Rows are points. Two turns around zero, p and q, are shown by what they do to some points. Write where each new point lands after one turn and then the other. Backwards means that the second turn is done in reverse. Each puzzle has new turns, and all numbers are rounded.

Turn p:
[0 8] -> [-7 -3]
[-39 -24] -> [ 39 -25]
[ 5 40] -> [-38 -13]
[ 34 -24] -> [ 7 41]
Turn q:
[-12  17] -> [-15  15]
[-35 -12] -> [-32 -18]
[48 -4] -> [48  4]
Where do these land?
q, then p: [35  6] -> [-25  25]
p, then q backwards: [-23 -19] -> [ 25 -17]
q, then p: [-42  25] -> [  4 -49]
q, then p: [ 30 -12] -> [-8 31]

Turn p:
[-26   6 -30   2] -> [-14  29  24  -5]
[ 13 -16   3  -6] -> [ -8 -12  -9  13]
[ 9  4 -9 14] -> [ 9 13 -6  9]
[-13   2  20  -1] -> [  9 -15  11 -12]
[17  5 15 -9] -> [  4 -14 -20  -6]
Turn q:
[ 8 27 -7  7] -> [ 5 10 14 24]
[-28  -2  -8  -9] -> [ -2  16  10 -24]
[-16  -4 -10  10] -> [-15   4  12  -9]
[ 15 -13  25  15] -> [  2 -34  -7   5]
[  9  16  -9 -11] -> [ 9 17 -3 13]
[  6 -23   0 -16] -> [ -2  -1 -26 -13]
[ 6 -1 10  3] -> [  5 -11  -2   3]
Where do these land?
p, then q: [ 6 -4 -3  5] -> [-6 -2  4  6]
p, then q backwards: [ -4  10 -19  17] -> [ -5  18 -15 -14]
q, then p backwards: [ -3   1 -17  -9] -> [  2   9 -17   0]
q, then p: [12  6  2 -7] -> [ 6 10 -6  8]
p, then q: [ -6  -4 -22  10] -> [ 9 -5 21  9]
q, then p: [  3 -17  48  -6] -> [-30 -15 -17  35]
p, then q: [ -7   8  10 -11] -> [  6   5 -12 -11]

Turn p:
[-14 -11  14 -32 -26 -11] -> [-20  30  22 -18   4  14]
[ -3  -2 -26   8  23  33] -> [ 24 -37   6  -3 -20  -2]
[ 20  18   0   5  -3 -12] -> [-13   4 -13  21  -3 -11]
[-13  16  -8 -18  24   6] -> [  7  -2 -11 -11 -32  11]
[ 15  16 -23  33  -9 -19] -> [ 13   6  -8  32   3 -35]
[-2 16 12 -8 -2 26] -> [-19 -17  -3 -19 -11  -5]
[ 21 -23  25   0  -3  -2] -> [-16  -6   1   8  29  19]
[-23 -31   5  13  -3 -20] -> [26 20  6 -9 29  9]
Turn q:
[ 10  18  -8 -30  16 -14] -> [-26  -5  14 -30   0   5]
[ 22 -21 -18  18 -10  -7] -> [  2 -12  18  28 -21  -4]
[-19  16   7  -2 -27 -19] -> [  5 -19 -11   1  22  28]
[-26  -1 -16 -17   9  22] -> [-20  30  -5   3  21  -4]
[ 28  12 -22   9  -3  16] -> [-18 -19   3  11  -7 -29]
[ 16 -25  13  17 -18 -14] -> [ 31 -13  15  17 -14   6]
[-29  14  17  -6  31  -2] -> [ -3  25 -26 -29   0  12]
[ -3 -14  27  11   1  18] -> [ 31  13  -8   1   1 -13]
Where do these land?
p, then q backwards: [ 11 -15   8  -8 -13 -15] -> [-16 -10 -15 -15  -7   1]
q, then p backwards: [ 10 -15 -23  -4 -48  30] -> [ 40 -21 -17  32 -27  -5]
p, then q: [ 5 29  7  8 15 23] -> [-8  7 23 26  5 20]
q, then p backwards: [-48  22   7   0  -4 -16] -> [  0 -13  42  -4  29 -18]
p, then q: [10  4  2 22 19  3] -> [ -9   4  12  18 -20  -2]
p, then q backwards: [  0 -23   6 -12  15 -10] -> [-21  -8   5  -4  -9 -20]
p, then q: [ 12  -2  -8  -7  16 -15] -> [  0  -8 -12  17  -2 -15]
